Rows are points. Each copy is the shape, with its points in the same order, turned, moved and blurred by noise. Some copies are also mirrored. Which?

Shape (6 x 3):
[[-46  30 -22]
 [ 43   5 -23]
 [  5 -33  18]
 [ 51 -12 -31]
 [ 56 -21  31]
 [-30 -19  -9]]
Copy 1 (6 x 3):
[[-57   8 -17]
 [ 26  44   3]
 [ 25 -23   1]
 [ 41  45  -9]
 [ 56   3  36]
 [-14 -17 -26]]
Copy 1 is: only turned
Copy 2 (6 x 3):
[[-12 -44  -9]
 [ 32  38   5]
 [-20  26  42]
 [ 19  48 -10]
 [ 20  54  58]
 [-35  -5  11]]
Copy 2 is: mirrored

Shape (7 x 4):
[[-39   5 -32  46]
 [-36 -10 -43   2]
 [-29   5  20  29]
 [ 30 -13   2  31]
 [ 11  30 -43 -44]
 [ 41  -8 -16 -74]
 [ -1 -19   9  42]]
Copy 1 (7 x 4):
[[-69   5  14  37]
 [-39   0  42  -2]
 [-28 -34  -8  28]
 [ 20  10 -18  29]
 [-22  32   2 -52]
 [ 32  10  14 -66]
 [ -6  -8  -3  43]]
Copy 1 is: mirrored
Copy 2 (7 x 4):
[[-34  31 -32  -1]
 [  1  59  -7  -9]
 [-41  -9   8  21]
 [ 23 -13 -16  27]
 [ 55  29  19 -46]
 [ 88  16  50  -4]
 [ -1  -6 -14  28]]
Copy 2 is: mirrored

Shape (10 x 4):
[[ 22  -1 -10 -26]
 [-10 -56  11  26]
 [ 32  -7  11   4]
 [-28  10   6  11]
 [ -6   6  49   5]
 [ 36 -60  11 -29]
 [ 17   5  -3  60]
 [  5  10  31 -29]
 [-29 -47 -56  -9]
 [-41 -53  47  49]]
Copy 1 (10 x 4):
[[-12   2 -25 -12]
 [ 22  -4  18  51]
 [ -4  21   6 -17]
 [-46   0  13  15]
 [-21   4  44  -7]
 [ 46 -16  -8 -18]
 [-16  61   4  26]
 [-28 -19  21 -37]
 [ -9 -31 -50  54]
 [  9   9  59  64]]
Copy 1 is: only turned
Copy 2 (10 x 4):
[[  22   15   15  -22]
 [  30  -64   -4   -3]
 [  11   -6  -22  -19]
 [  -8  -19    8   34]
 [ -42  -26   -7   -2]
 [  30  -30    4  -65]
 [  20  -23  -48   38]
 [ -25    2    8  -20]
 [  72  -37   50    9]
 [ -10 -104   -4   16]]
Copy 2 is: mirrored

Shape (12 x 6):
[[-72 -20  -7 -17 -23  56]
 [  3  -7  24  -6  49 -17]
 [-10 -32  16  75 -36 -31]
 [-32  13 -59  20   1 -56]
 [ 16   2 -41  17 -48  -5]
 [ -2  -9  31  33  24  18]
 [  8  -6 -28   8  48  28]
 [-29   6  48  36 -13   0]
 [ 15 -53 -10  -5  18   2]
 [ 22 -25  60  36 -12   5]
 [ 41   7   6 -28  26   9]
 [  6  18  33   9  29  25]]
Copy 1 (12 x 6):
[[-37 -58   2 -30  19  63]
 [-15  21  51  27  12  -4]
 [ 18 -61  22  70 -47  18]
 [-33 -67  61   0 -46 -42]
 [ 22 -59  -8   2 -31 -27]
 [-11 -14  15  51  22  11]
 [ -7 -32  27   7  55 -25]
 [-30 -15   2  53 -22  33]
 [ 32 -22  49   7  23   9]
 [ 20   3   3  68  -6  28]
 [ 13  23  12   2  19 -29]
 [-27   6   3  38  28  -6]]
Copy 1 is: only turned
Copy 2 (12 x 6):
[[  5 -34  21  25 -84   7]
 [  9 -24  12  27  46  28]
 [ 58 -61 -34  20  12 -63]
 [ 47  47 -10  33  10 -39]
 [ 17   4 -42 -25 -15 -38]
 [ -6 -60 -11  33  18  -2]
 [-20  -4 -35  36   7  29]
 [  8 -66  19  24   9 -40]
 [ 32 -28 -35   6   7  40]
 [ 11 -89 -15  -5  28 -14]
 [-22 -12  -6 -17  34  35]
 [-33 -47   8  25  24   6]]
Copy 2 is: mirrored
Copy 3 (12 x 6):
[[  0  23  68 -39 -60  29]
 [ 40 -24  10   3  -5 -43]
 [-22  28  -7  65 -31  -7]
 [-14  23 -60 -34 -24 -33]
 [-38   9 -20 -13  12  25]
 [ 40  10  28  28   2 -20]
 [ 51  -4   4 -17  22  16]
 [ -4  27  41  28 -18 -36]
 [ 29 -41  -4  11 -11  23]
 [ -2 -10  46  66   0 -19]
 [ 25 -35  14  -8  42 -12]
 [ 28   0  47   3  27 -31]]
Copy 3 is: mirrored
Copy 4 (12 x 6):
[[-78 -30 -53   9  57  17]
 [ 10  28 -51 -23  -7 -17]
 [-33 -30   6  36 -24 -72]
 [-76  63  -1  17 -27 -16]
 [-43   2  43  23   0   8]
 [  7 -14 -50  18  -1 -17]
 [  6  42 -37  28  28  12]
 [-28 -42 -46  10 -28 -26]
 [  1  20  -8  -8  42 -30]
 [ 20 -48 -18   2  -8 -39]
 [ 26  20 -16 -23   7  28]
 [ 14  -8 -51   6  -9  12]]
Copy 4 is: mirrored

Shape (11 x 8):
[[-21  32  24  17 -35  -4 -17 -42]
 [ 19  65  54  35  -7  -5 -29  -8]
 [ 61  15  59 -31 -85 -18 -39 -21]
 [ 37  26  -8  13   4 -15 -15  10]
 [  0 -10  32  43   5 -21 -17  26]
 [ 30  -8  27   0  10  28   8   4]
 [  0  -8 -13 -41 -12  20  22  38]
 [-21 -42 -73  10  72   5  29  16]
 [ 29  -3  28  -4  28 -32  34   0]
 [ 29   2   0  50  -8   8  23   1]
 [-14 -32 -31  19  79  23 -10 -11]]
Copy 1 (11 x 8):
[[-34  14   2  -4   1  33  56   0]
 [-23   2  29  47 -13  12  54  55]
 [-24 -53  19  21 -88   9  61   0]
 [ 23   4  11  32 -11   2  10  38]
 [-31   8   1  43  11 -21   0   4]
 [  2 -44   4  37  16  30   6  11]
 [ 15 -39  16 -17  -2  33 -49   8]
 [ 62  26 -13  -2  86  17 -58 -17]
 [ 12 -44  -4   8  46 -21  23  20]
 [  6 -14 -37  39  12  22  -1  29]
 [ 43  22   7  32  83  33  -7 -27]]
Copy 1 is: only turned
Copy 2 (11 x 8):
[[ 38  45  19   8  -7   3  13  20]
 [ 31  19 -25  29  12  13  41  60]
 [ 19   3   9  33 -91 -21  71  21]
 [  3  11 -57   7  -8   0  20  -3]
 [  5 -19 -19  51  23  -3  -6   1]
 [ 26 -39 -22 -12 -14  11  -2   9]
 [-32 -25  -8 -43 -17 -23 -15  -6]
 [ -8 -13 -51 -44  46  22 -66 -76]
 [ 28 -36 -29  -9  19 -12  35 -26]
 [ 47  -7 -46  10  -1 -26 -23   4]
 [ 17 -12 -40 -21  36  60 -49 -48]]
Copy 2 is: mirrored
Copy 3 (11 x 8):
[[ -15    4   56   14  -45   14   -2  -34]
 [ -57   30   27   -9  -78   27  -14    7]
 [  37   25   62  -20 -120   21  -57    1]
 [   7   15  -17   -6  -50   -7  -13    5]
 [ -15    6   28   10  -28  -17    4   45]
 [  -1   10   13  -28  -11   12  -36   20]
 [  52  -16    6  -42   -3   31    2   20]
 [  26  -19  -37    0   72  -41   29   -6]
 [ -14  -31    6  -51  -29  -33  -29   12]
 [ -14  -19   -5   23  -15    3  -32   20]
 [  -7   28  -10    3   75  -32   -5   -3]]
Copy 3 is: mirrored

Shape (12 x 8):
[[ 19 -33  34  12   3   0  26 -37]
 [-40  33  32   1 -37  48 -22  -5]
 [ -3  30   4 -54 -20 -22   4 -48]
 [-37 -12 -13  37  -4  53  50 -31]
 [-45 -23 -17 -18  15 -17 -19 -36]
 [ 25  -5 -60 -10 -17  -8 -39   4]
 [ 46  31   7  28  40   6 -52  15]
 [ 35 -32 -49 -58  -5  52 -13  -9]
 [ 10  34   6 -26  20 -11 -56  35]
 [-24 -32  38  -2  17  41  17  40]
 [ 11  21   3  10 -13  21  45  56]
 [ 25 -11 -57  14   0  33 -29  45]]
Copy 1 (12 x 8):
[[ -7 -21  22  -9  42 -47   2 -42]
 [-32  12  66   4  14  13 -29  35]
 [ 14 -25  25 -69 -10 -20 -37  10]
 [-24  62  22 -11  46   3   7 -36]
 [ 13   2 -30 -20  32 -14 -50   8]
 [  6 -37 -41 -14 -13  32  17  16]
 [ 50 -38  20  50   1  -4  38  27]
 [-22 -26 -30 -55  38   4  44  46]
 [ 25 -36   7  25 -24 -16  -3  65]
 [-46  23  15  31  34 -56  11  26]
 [-38  26  31  11 -37 -31  46   3]
 [-13  -7 -33  25  -2  27  56  30]]
Copy 1 is: only turned
Copy 2 (12 x 8):
[[-11 -15 -12  -3  -8 -19  40 -49]
 [ 23  49  47 -11 -36  12 -19 -12]
 [-35 -26  22 -37 -49 -32 -26   2]
 [-21  52 -10  11 -64  19  57 -29]
 [-32  -1 -28  22 -49   0 -37 -15]
 [ 21 -15 -55 -27 -42  10 -17  42]
 [ 18  24 -28  -7  43 -18  -3  45]
 [-12  -3 -55 -84 -38  46 -13  -6]
 [  5  -4   6 -13  23  10 -47  52]
 [-15  17   9  12  13  67  17 -33]
 [  5   0  31 -10  -9  48  55  32]
 [ 29  14 -57 -20 -17  50  15  49]]
Copy 2 is: only turned

Shape (14 x 9):
[[-23  21 -16  21 -21  -5  -3  38  19]
 [-18 -36  41 -44 -20  37  43  48 -11]
 [  5  56 -21  36  14 -53  24  37  21]
 [  8 -36   2  10 -14 -18 -60 -40   3]
 [ -8 -54  13   5   2  43 -19 -56   3]
 [  2 -62  30 -37 -12  48  54  37  50]
 [-59  17  -4  20  19 -17  -6  22  37]
 [  3  30  19  35  25   7 -10  30  11]
 [-14  63  21  -8   5 -47  34  22  30]
 [-10 -43  18 -29   2  55  56  41  15]
 [-19  11  33  19  17 -36  -2  47  35]
 [-11  33 -15 -16  29 -13 -19  46  38]
 [-11 -14  11   0  -8  37 -60 -45  17]
 [-16 -53  14 -41  23  23  29  16  -4]]
Copy 1 (14 x 9):
[[  7  16   3 -14 -14   9  34  19  40]
 [-55 -31  12 -49 -35  15  23  45 -42]
 [ 66 -14 -15 -13   2 -29  65  26  58]
 [-18  -6  34  21  45   7 -17 -42   8]
 [-41 -14  -2  36  41  24 -31  -3 -40]
 [-68 -73 -11 -39 -11  43  24  51 -17]
 [-11   6 -31   4 -11 -26  11  23  53]
 [ 20  -9  15  17  -2 -18  14  59  25]
 [ 40 -43 -23  -7 -49 -36  44  13  31]
 [-46 -40  -8 -44  -7  32  18  66 -35]
 [ -6 -32   4  -7 -18 -45  30  31  55]
 [ 30 -22   3 -25 -15  -8  -7  31  59]
 [-13  -7  15  48  11  25 -43 -11  -7]
 [-42 -33 -11 -56  12  -1  -5  33 -33]]
Copy 1 is: mirrored
Copy 2 (14 x 9):
[[ 11  48   3  18  10  35 -14   5  -9]
 [ 43 -48  -2   2  18  56  36   0  41]
 [ 13  70  38 -27  13  -6 -11  17 -42]
 [-23  -7 -38  41  17 -32 -64   0  21]
 [-44 -58 -23  39 -21  -3 -30 -10  36]
 [ 44 -43  16   0 -38  47  20  12  74]
 [-25  59  19   7   7  18   2 -26  16]
 [ -4  12  48   2  22  17 -35 -10 -16]
 [ 37  47  28 -29   6 -14  14 -30 -26]
 [ 22 -45  16  -6 -16  64  31  15  47]
 [ 22  46  47   4  27  -1  -9 -13  22]
 [  8  52  14 -38  17  30 -37 -16  17]
 [-31 -24 -33  40  -8   7 -65 -39  18]
 [ -7 -43  -5 -18  12  27  20   7  59]]
Copy 2 is: mirrored
Copy 3 (14 x 9):
[[-36  -4 -30  17 -30 -22  45  12  -1]
 [-41 -55   8 -46  -7  36  26  54 -41]
 [ -7  38 -16  52  -9 -44  82  32  -7]
 [-17  -8   3  18  12 -25 -38 -55  19]
 [-33   6  12 -26  20  45 -42 -27  29]
 [  4 -66   9 -24  -1  68  23  50  26]
 [-43  29   6   0 -25 -36  41  31  37]
 [-13  45  -3  31 -30 -18  12  38  -8]
 [ -3  18  41  22 -21 -34  84  27 -17]
 [-26 -38   0 -44   6  52  22  59  -6]
 [-23  -5  22  30 -17 -43  40  37  10]
 [ 12  14 -11   0 -30 -53  41  34  16]
 [-14  10   7 -18 -28   4 -39 -35  28]
 [-19 -32   9 -53  35  26   4  40   0]]
Copy 3 is: only turned
